Rows are points. To make a cloud, some directions were put in groups of two or more. Within a group, all points are equally far from the middle, so they leave a hole (a ring in 2 directions, a hollow ball in 3). The other directions are filled evenly. Then the cloud was stretched, turned, moved and blurred a little. How many holes are there, and how many directions does each take, smallest first?

Cloud, 22 rows:
[[ 0.9 -2.6 -2.4]
 [-0.6 -4.3  3.3]
 [-2.2  2.5  3.2]
 [-0.7  3.8 -0.1]
 [ 1.4 -2.4 -2.0]
 [-6.4  1.0  1.3]
 [ 0.5 -0.5 -4.3]
 [-6.5 -0.3 -2.0]
 [-2.6 -4.7  1.1]
 [ 1.1  0.5 -4.2]
 [-4.1  0.8  4.4]
 [-4.6  2.8 -1.9]
 [ 2.4  2.1 -2.2]
 [ 0.0  0.0 -4.6]
 [-6.9 -1.8 -0.2]
 [-1.9  3.6  0.6]
 [-5.2  2.5  0.3]
 [-3.1  3.3 -2.7]
 [ 1.7 -2.0  4.2]
 [-2.1  3.8 -1.6]
 [-1.9 -1.2  5.8]
 [ 1.1  3.3 -1.8]]
Holes: 1 (3)

Cloud:
[[ 0.4 -3.1  3.6  5.7  2.1  0.6]
 [-4.5  1.8 -1.2 -3.6 -1.9 -1.3]
 [-3.4 -1.7 -0.1 -1.9  3.5 -3.4]
 [-6.8  0.5  1.2  0.2 -4.8  0.5]
 [ 1.4  0.8 -1.1 -4.6 -0.7  0.5]
 [ 3.0  2.3  1.8 -1.0 -1.6 -3.0]
 [ 4.0  0.3  1.6 -1.9  1.2 -1.9]
 [-1.6  3.1 -3.2 -1.6  0.5 -4.4]
 [ 2.4 -1.0  5.3  0.2  5.1  1.7]
 [-1.8 -3.2  0.6  3.2 -2.1 -5.8]
 [-1.8 -2.9  7.6 -1.9 -1.7  0.7]
 [ 1.7  3.4  3.6 -0.2  2.3  0.7]
 [-1.2 -3.8  7.2 -1.9  0.3 -0.9]
 [ 2.1 -0.6  0.9  3.7 -1.0 -4.8]
 [-4.7 -4.8  2.6  0.1 -2.2  1.8]
 [-5.4 -0.5  3.6  3.9 -1.3 -5.1]
 [ 1.4  1.9 -2.4 -1.4  1.4  0.1]
 [ 0.6  2.6  0.0 -4.9 -1.6 -1.8]
 [ 5.0 -2.5  3.6  0.4  0.1 -0.1]
 [-5.9  0.9 -2.0 -0.3 -1.1 -3.1]
 [-4.7 -0.8  1.9 -2.5  2.2  1.8]
 [-3.9  0.1 -1.9 -1.1 -5.1 -0.9]
 [-3.4 -3.9  4.4  2.6 -0.5 -4.3]
 [ 2.9  2.1 -0.2 -0.3  3.4 -2.8]
 [-1.7  0.3  0.5  0.0 -7.8 -1.7]
 [-6.7  2.9 -0.4  4.0  0.9 -0.1]
 [-0.7  1.4  6.7  0.5 -2.9  3.4]
 [-1.9 -2.8  6.3 -1.5 -2.7 -1.4]
 [ 1.2 -2.1  8.1 -1.2  0.7  4.4]
 [-0.7 -0.8 -2.9 -1.7 -3.1  0.6]
 [-1.2  1.3 -3.2  2.6 -4.3 -2.1]
 [-4.0 -0.2  2.4 -1.1  5.1  0.2]
 [-6.1 -1.0  1.3  1.4 -0.4  1.7]
 [-1.5  1.7 -4.3  0.0 -0.9 -2.5]
 [-1.3 -1.1 -3.4  2.2 -2.0 -2.6]
 [-0.6 -2.5  0.0  3.8 -2.1 -5.9]
 [-0.7  3.1 -2.0  2.1 -5.3  1.9]
 [-6.7  0.7  1.6  4.0 -1.3 -0.4]
 [ 0.5 -1.0  4.5  0.7  7.3  0.4]
 [-3.6 -2.9  1.8  0.1  4.8  3.0]
 [-3.4  2.2  6.0 -1.2  0.1 -2.0]
 [ 2.1 -0.9  1.9  1.7 -4.5  3.5]
 [-1.1  1.8 -2.4  4.2 -0.7  0.8]
 [ 3.2 -3.4  4.0  1.6 -2.4  4.7]
 [-4.7 -5.0  2.7  1.0 -0.4  2.1]
 [ 2.3 -0.8  6.3  0.4 -0.3  3.4]
 [-0.7 -0.9  5.2 -4.2 -2.1 -1.9]
 [-2.0 -2.6  4.7 -1.1  6.8 -0.8]
 [-0.5 -1.6  5.2 -3.1 -2.7 -2.4]
 [-7.4  2.4 -0.5  2.9  1.7 -1.2]
 [ 2.0  1.1  0.9  1.6  0.8 -7.0]
 [ 1.0 -0.9 -0.3  0.6 -3.3  5.9]]
Holes: 2 (2, 2)

Cloud (89 x 8):
[[ 2.8 -3.5 -5.0  1.7  2.1  0.3  3.6  4.5]
 [ 1.2  0.2  1.3  0.5  2.4 -1.3 -6.0 -2.0]
 [ 3.0 -4.7 -5.0  0.0  2.1  2.3  2.4  3.7]
 [-3.2 -0.9 -0.5 -2.3  2.8  2.3  1.0 -6.7]
 [ 2.6 -2.9 -2.7  0.9  5.9  0.8 -0.4 -4.2]
 [-4.0 -4.4 -0.9 -3.3  2.5 -0.5 -2.0  4.5]
 [ 0.1  0.2 -1.1 -4.3 -2.9  5.0 -1.6 -5.0]
 [-2.8 -4.6 -3.2  2.0 -2.2 -4.3  0.5 -1.4]
 [-2.7 -1.5 -2.9 -1.4 -3.0  3.7  3.7  2.8]
 [-2.0 -2.7 -4.8  0.7  0.4 -3.8  2.6  5.4]
 [ 2.1 -0.5  1.5  2.8 -1.8  0.0 -4.1  1.7]
 [ 3.8 -1.6 -3.4  5.8 -1.0  1.8  2.2  2.9]
 [ 6.3 -3.5 -2.4  1.5  3.4  0.9  1.9 -1.5]
 [ 0.4 -2.0 -3.9  1.6  1.4 -3.8  1.1  7.1]
 [-2.1  0.3 -3.9  0.4 -0.9  4.7 -2.2 -1.9]
 [ 3.3 -3.0  0.9  2.2 -0.7  1.4  0.8  6.8]
 [ 0.9 -0.4  0.3  0.7  0.7 -1.4 -6.4 -2.4]
 [ 4.1 -1.2 -4.6  3.5  3.4  1.5  1.2  4.2]
 [ 1.4 -4.2 -1.6  4.6  0.1 -3.6 -0.6  5.8]
 [-1.7  2.0 -0.5  4.0  2.8 -3.7 -2.8  0.3]
 [ 4.1  2.3  3.3  2.5  1.3  2.0 -1.0 -1.6]
 [-6.6 -4.4  0.3 -2.3  3.1 -1.8 -3.6 -1.9]
 [ 3.1 -1.7 -4.3  4.2  0.4  0.0  4.2  4.7]
 [ 3.8 -1.5 -0.8  1.9  5.0  1.0  0.9 -4.8]
 [ 3.8 -0.7 -1.3 -2.5 -0.8  6.5 -2.7  1.8]
 [-2.3 -3.3  1.2 -5.5 -2.2  0.4  2.1  0.0]
 [ 0.4 -2.0 -0.1 -1.3 -1.4  0.7  5.7 -0.9]
 [ 0.0 -1.6 -0.7 -4.5 -2.9  1.7 -6.0  0.8]
 [ 1.4  0.2 -4.5 -1.9 -0.9  4.9 -3.3 -2.3]
 [-3.1  1.5 -5.4 -2.3 -1.1 -0.5 -1.1  0.5]
 [-5.9  0.8  1.5  0.9  1.5  3.1  1.6 -1.0]
 [ 6.6 -3.7 -2.0 -3.8  0.9  4.3 -0.2 -1.0]
 [ 2.5 -4.4 -4.6 -3.2 -1.7 -0.8 -5.8 -2.0]
 [-4.9 -3.3 -5.7 -1.1 -2.6 -1.6  0.0  3.4]
 [-3.6 -2.3  3.5 -1.9  5.2  0.0 -1.0 -3.2]
 [-5.6 -2.5 -1.3  2.1 -1.9 -1.3 -4.2  0.8]
 [-0.3 -1.4 -2.3  2.1  5.3  0.3  4.1  0.7]
 [ 4.9  0.1  1.3  0.7 -2.7 -1.0 -0.8  4.0]
 [ 0.7 -4.2 -0.7  3.0  5.1 -5.2 -0.7  0.5]
 [ 2.6 -0.4  0.7 -0.1  0.3  1.8  2.4  7.2]
 [ 0.1 -6.1 -5.4  1.4  0.8  0.0 -4.6  3.3]
 [-1.4 -2.8 -3.7  2.9 -1.9 -1.2  4.8  0.2]
 [ 5.1  1.4  2.3  1.3 -0.8 -0.3  0.7  3.9]
 [ 0.0 -3.6 -4.0 -0.5  2.1  0.0 -4.0 -6.3]
 [ 1.2 -1.2 -4.9 -0.4 -1.9  0.4 -5.8 -2.2]
 [-6.0 -2.1  0.7 -1.6  1.7  4.0  0.4 -2.0]
 [ 3.3 -3.0 -5.2 -4.2 -3.0 -2.8 -0.8  1.3]
 [ 0.9 -0.7 -1.4 -1.7 -3.5  6.5 -2.4  0.6]
 [ 1.3 -4.2 -5.9 -3.9 -3.9 -1.1 -2.0 -1.9]
 [ 6.4 -4.5  0.3 -2.2 -1.1  3.1  0.2 -0.1]
 [-2.0 -3.8  0.4 -2.3  4.0 -3.7  0.8  3.0]
 [ 2.8 -3.6  1.1 -2.6 -4.0  2.8 -0.7 -2.5]
 [ 2.8 -1.7 -5.5  1.4 -4.3 -1.8 -0.9  5.2]
 [-1.5  2.8 -4.4  0.9 -2.1 -1.7  2.8  1.3]
 [-2.2 -1.6 -2.4 -1.2 -1.1  1.6  0.0 -7.5]
 [ 2.8 -0.3 -5.8 -5.0  0.3  1.2 -0.6 -0.8]
 [ 4.4 -4.9  0.4 -3.5  2.8 -1.4 -1.9  2.3]
 [ 2.5 -6.4 -0.7 -4.3 -1.8  0.0 -4.7  0.0]
 [-0.8 -3.2 -4.0 -5.2  0.2  2.3  2.2 -2.1]
 [ 0.0 -2.7  1.8  1.2  3.9 -5.4  0.4 -0.2]
 [-2.1  0.5 -4.5  3.0 -2.1 -1.5  4.0  2.7]
 [ 4.0 -0.1 -5.6 -4.2 -1.3  3.7 -0.8  0.4]
 [-5.2 -3.0  1.8 -2.9 -2.0  1.8  1.5 -2.8]
 [ 3.5  1.2 -1.5  2.5  0.7 -4.6 -0.3  4.3]
 [-3.0 -0.1 -2.8 -2.0  2.1 -0.6  0.8 -6.7]
 [-1.9 -2.7 -0.6  5.3 -1.3 -3.4 -1.4  3.1]
 [ 1.3 -3.8  0.1 -7.3 -2.1  2.9 -0.3 -0.2]
 [-0.5  0.3 -1.5  4.5  4.6 -3.7 -1.8  3.1]
 [-3.5 -2.0  2.5 -1.6 -1.7  0.6  3.1 -3.0]
 [-0.5 -0.6 -0.8 -1.8  4.8  2.2  0.2 -6.4]
 [-5.2 -4.8 -2.7 -1.9 -2.2 -3.9  0.6  2.6]
 [-0.1 -2.2 -4.2 -1.4 -1.9 -2.3 -0.6  7.5]
 [ 0.4 -2.0  1.1 -1.2 -1.5 -5.0  1.0 -0.1]
 [ 1.3 -4.4 -0.3 -5.0 -0.3  0.7 -6.4 -1.8]
 [-0.9  3.1 -3.5  1.4 -2.3  0.3  4.1  1.2]
 [ 3.3 -0.9 -2.2  4.1 -1.6 -2.5 -3.5  2.6]
 [-1.6  0.2 -2.9  0.4 -1.0 -2.4  0.0 -6.4]
 [ 2.1 -0.3 -5.1 -3.9  2.5  0.8 -2.7 -2.6]
 [ 2.2 -7.3 -3.5 -2.9 -2.4 -2.3 -3.0  1.3]
 [ 4.4 -2.8 -4.2  0.9  0.0  0.6 -3.3 -4.9]
 [-3.0 -1.2 -4.1  3.9 -1.7 -3.7  2.8  2.8]
 [ 5.0  0.1 -3.0 -0.4  1.2  4.9 -3.2 -2.6]
 [-1.3 -7.2 -2.2  0.5 -3.1 -1.5 -2.8  3.3]
 [ 0.5  2.8  0.9  1.5  2.5 -4.6 -1.1  1.0]
 [-2.6  1.6 -0.1 -2.7 -3.6 -3.0 -1.0  0.8]
 [ 3.5  3.3 -1.2 -2.4  0.1  1.8  4.0  0.8]
 [ 1.2 -3.8 -5.3  3.2 -3.2  0.3  2.9  3.2]
 [ 0.9  2.6 -3.0  0.5  1.8  1.7  3.9  3.1]
 [-4.3 -2.0 -3.3 -1.2  3.8 -0.7  0.7 -5.0]]
Holes: 3 (2, 2, 4)

Cloud, 93 rows:
[[-0.1 -5.6 -0.9 -4.0 -2.8  0.2  4.2  1.1 -1.1]
 [ 4.2 -1.0  2.1 -4.2  0.0  2.6  4.6 -0.3 -0.2]
 [-2.1  3.0 -0.1 -2.6  3.2 -6.0 -3.9  0.9  1.8]
 [ 0.9  2.0 -4.2 -4.1 -2.6 -2.6 -3.8 -0.1 -6.0]
 [ 2.4  1.5  1.1 -1.4  3.2  5.3 -2.9  5.1 -0.8]
 [ 0.2  3.0 -0.8  0.6  0.6 -4.9 -5.6 -3.6 -5.3]
 [ 0.8 -0.2 -0.2 -4.0  2.3  2.7 -0.1 -4.4  3.4]
 [-3.9  2.9 -5.8 -0.6  0.4  2.6 -2.0  4.1 -0.4]
 [-0.8 -2.8 -1.8 -3.3  0.2 -4.6  1.7  2.7 -3.4]
 [ 3.4 -0.7  3.1 -5.0 -0.6 -4.3 -2.5 -2.8 -1.2]
 [-4.4  2.1  2.3 -4.5 -1.8 -0.2 -1.6  0.8  1.7]
 [ 0.7  1.4 -1.1 -0.3  1.9  1.3  3.2  3.1  3.8]
 [-4.3  2.8  2.3 -0.1  3.3 -2.5  2.4 -3.4  1.0]
 [-6.1 -0.5  0.5  3.7  1.5 -0.3 -1.2  3.4  0.5]
 [-2.9  2.7 -0.6 -3.1  1.8  0.6  3.6  1.4  3.9]
 [ 4.3 -2.6  0.1 -0.1  2.8  4.8 -0.9  1.2  1.5]
 [ 0.6  2.1  3.4  3.3 -2.0 -2.9  2.1 -5.2  1.1]
 [ 1.0  4.4  3.4 -0.1  2.2 -2.2 -2.5 -3.2 -4.4]
 [-1.9  3.0  4.0  1.8  5.7 -1.9 -1.1 -0.8 -1.7]
 [-3.0  7.3 -3.7  0.0  2.0  0.7 -1.9 -0.7 -2.9]
 [-1.3 -2.0 -2.4 -2.7  3.6  1.8  4.4 -2.8 -2.9]
 [-1.3 -1.9 -2.6  3.2 -3.9 -0.5 -1.5  4.3 -1.8]
 [-2.6  4.6 -4.6  2.0  0.9 -2.0  1.3 -3.5 -3.3]
 [-1.1  7.5 -3.4 -0.3 -2.1 -3.9  0.3 -4.2  2.6]
 [-0.6  2.4 -2.2 -5.8  2.5  2.9  0.5 -1.1  3.3]
 [ 5.1  0.8  4.6 -0.6  0.0 -3.4 -0.3  1.5 -1.8]
 [ 0.1 -1.9  2.7 -2.4  0.6 -2.2 -3.8  2.5 -5.9]
 [ 2.3 -0.2 -4.5 -2.8 -1.3  4.9 -0.3  3.2  0.3]
 [-0.7 -0.2  2.7 -4.3  0.8  2.1  0.0  2.4  4.6]
 [-2.3  1.6 -5.2 -0.9  2.4  4.1 -0.7  6.0 -3.0]
 [ 2.7  3.4 -0.4 -4.5  3.0 -3.7 -2.1 -2.1  2.3]
 [-1.7 -2.5 -1.7 -0.9 -0.2 -6.0  1.9  2.2 -1.0]
 [ 4.1  1.0  2.2  0.6 -1.9 -4.5 -1.7 -6.1 -2.4]
 [-5.3 -0.6 -0.1 -1.9  0.8 -7.1 -1.5 -2.9  1.6]
 [ 0.0  5.9 -3.6 -3.9  3.5 -2.8 -1.1 -3.3  2.5]
 [ 1.0  1.6 -3.5 -6.7 -3.1 -3.5 -2.5 -2.1  1.2]
 [-2.4  5.7 -1.3  1.3  4.9 -0.9 -0.9  2.6  3.1]
 [-4.3 -0.5 -2.6  3.4 -3.0 -0.3 -0.7  3.1 -1.7]
 [-2.2 -2.2  2.7  0.4  0.8 -6.3 -2.2 -2.0 -3.4]
 [-1.7  3.1  1.6  4.0  0.8 -5.4  1.5  1.5 -2.6]
 [ 3.9  1.6 -1.6  3.3  1.1 -3.0 -3.7 -5.2 -2.1]
 [-5.0 -2.3 -7.3 -3.6  0.1 -1.9  0.6 -1.4 -2.1]
 [ 2.8 -0.1  0.0 -1.7 -5.3 -2.1 -3.0  2.1 -4.2]
 [-3.1  5.9  1.0  3.3  4.2 -5.7 -4.5  0.1 -1.1]
 [ 3.0  1.3  5.3  2.1 -1.3  3.2 -2.3  1.1  1.1]
 [-0.7  3.3 -1.9 -1.4  5.8 -4.1 -5.1  2.4 -2.4]
 [ 3.3  5.9 -2.6 -1.3 -0.8 -3.6 -4.8 -4.7  1.8]
 [-3.4  3.2  0.5 -3.2  1.8 -5.7 -3.4  2.2 -2.9]
 [-3.2  2.4 -5.9 -2.9  2.5 -6.0 -2.1  0.2  1.6]
 [ 0.2  5.0  1.3 -2.5  2.0 -3.0  1.0  3.5 -3.1]
 [ 0.1  3.6 -4.4 -0.6  2.6 -3.9 -7.7 -1.2 -1.1]
 [-2.1 -4.0 -2.8  0.7  3.9 -5.7 -2.0 -2.5  0.0]
 [ 2.8  2.7 -4.9  1.2 -1.9 -4.7 -3.3 -0.5  2.9]
 [-3.2  3.6  0.3 -1.9  3.7 -0.2  1.8  0.6  4.5]
 [ 0.0  3.0  4.0  2.6  4.8 -3.7 -3.4 -1.1 -3.0]
 [-3.8  2.2  1.2 -3.9  0.5 -4.7 -3.9  2.0 -0.4]
 [ 2.6  1.2 -1.5  2.9  5.0 -2.2 -3.3  1.6 -5.9]
 [ 1.2 -3.9 -4.0 -5.7 -1.5  1.3  1.6  2.8  0.2]
 [-4.6  0.1 -0.5 -0.6  1.9  0.6 -4.1  4.3 -4.5]
 [ 1.9  0.1 -1.6 -4.4  1.2 -3.8 -0.7  3.6 -1.3]
 [-1.6  0.0 -7.6 -2.4  0.1 -5.6  0.9 -1.5 -2.9]
 [-2.7  3.1 -1.9  2.1 -0.5 -7.2 -1.9 -5.4 -3.5]
 [ 0.2 -0.2 -2.5 -3.3  4.1 -4.5  1.7  0.0 -4.7]
 [ 2.3 -0.9  0.9 -1.8  2.1 -1.1  4.9 -2.0 -3.5]
 [ 0.7  0.3  1.1  0.5 -4.6 -1.7 -6.2 -1.6  2.0]
 [-0.6  5.6 -3.9 -3.2  2.9  0.5 -0.8 -3.4  3.0]
 [ 0.6 -0.8 -1.9 -2.6 -4.2 -5.8  2.0 -1.2 -1.9]
 [-0.8  7.6 -4.0 -3.1  1.4  0.5 -1.6 -2.7 -1.4]
 [ 1.7 -6.0  5.2 -1.7 -2.2  0.0  0.4  0.2  0.6]
 [ 3.7  3.6 -3.2 -2.8  4.8 -1.2 -3.6 -1.7 -0.6]
 [ 4.9  4.0  3.6  1.9 -3.2 -1.1 -0.2 -0.7 -0.9]
 [ 3.0  1.7 -3.7 -0.4 -0.1 -1.9  1.7 -3.5 -5.2]
 [ 1.1  5.7  2.9 -0.4 -2.6  1.3  0.7  2.8  0.2]
 [ 1.6 -1.3 -3.5 -4.7  2.9  5.3 -1.9  3.3 -1.3]
 [ 1.1  8.2  0.1 -2.6 -2.2 -2.2 -0.6 -0.6 -1.5]
 [-4.6 -0.9  1.5  3.4  0.2 -3.8 -5.2  0.5 -0.1]
 [ 3.6  5.5  3.6  0.2 -3.8 -3.7 -0.9 -2.5  1.8]
 [ 0.5  7.8  2.5 -1.2 -2.4 -3.6 -0.8 -2.8  2.6]
 [ 3.4 -0.4  1.0  4.0 -0.5  3.6 -1.6  1.5  2.0]
 [ 0.5  5.5  0.0 -0.7  4.3 -3.6 -2.9  1.5  3.0]
 [ 0.8 -0.9 -4.7 -2.7  2.7 -4.0  0.1  3.2 -3.4]
 [ 1.5  4.0 -5.4 -2.6 -4.0 -3.8 -4.1 -0.3 -0.3]
 [-3.3 -4.6  0.4 -1.6  0.6 -1.1  1.6  4.5 -4.2]
 [ 1.4  2.0 -2.2  1.8  0.0  2.0 -0.9 -1.9  5.5]
 [ 1.2 -0.6  3.9  2.0 -3.8  1.1  2.0 -2.9  1.3]
 [ 3.9 -1.3  1.6 -4.2  2.1 -3.2 -2.3  1.9 -2.0]
 [-1.4  3.5 -5.4 -1.6  2.5 -4.4  2.9 -0.7  0.2]
 [ 1.1 -5.6 -3.7  1.3  1.1  3.3 -0.3  0.9 -2.4]
 [ 4.3  2.6 -2.3  2.2 -2.5 -0.1  1.3 -2.3  0.2]
 [ 2.1  6.6  1.3 -2.6 -1.7  2.0 -0.6  1.1 -2.3]
 [-2.5 -1.9  1.6  1.8 -3.4  0.0  1.2 -3.9  1.1]
 [ 0.5 -1.4 -2.0 -2.1 -0.9  2.0 -1.4 -3.4  5.5]
 [ 3.6  5.6  2.4 -0.3  1.6  0.7 -2.5  3.6 -4.2]]
Holes: 3 (2, 3, 4)
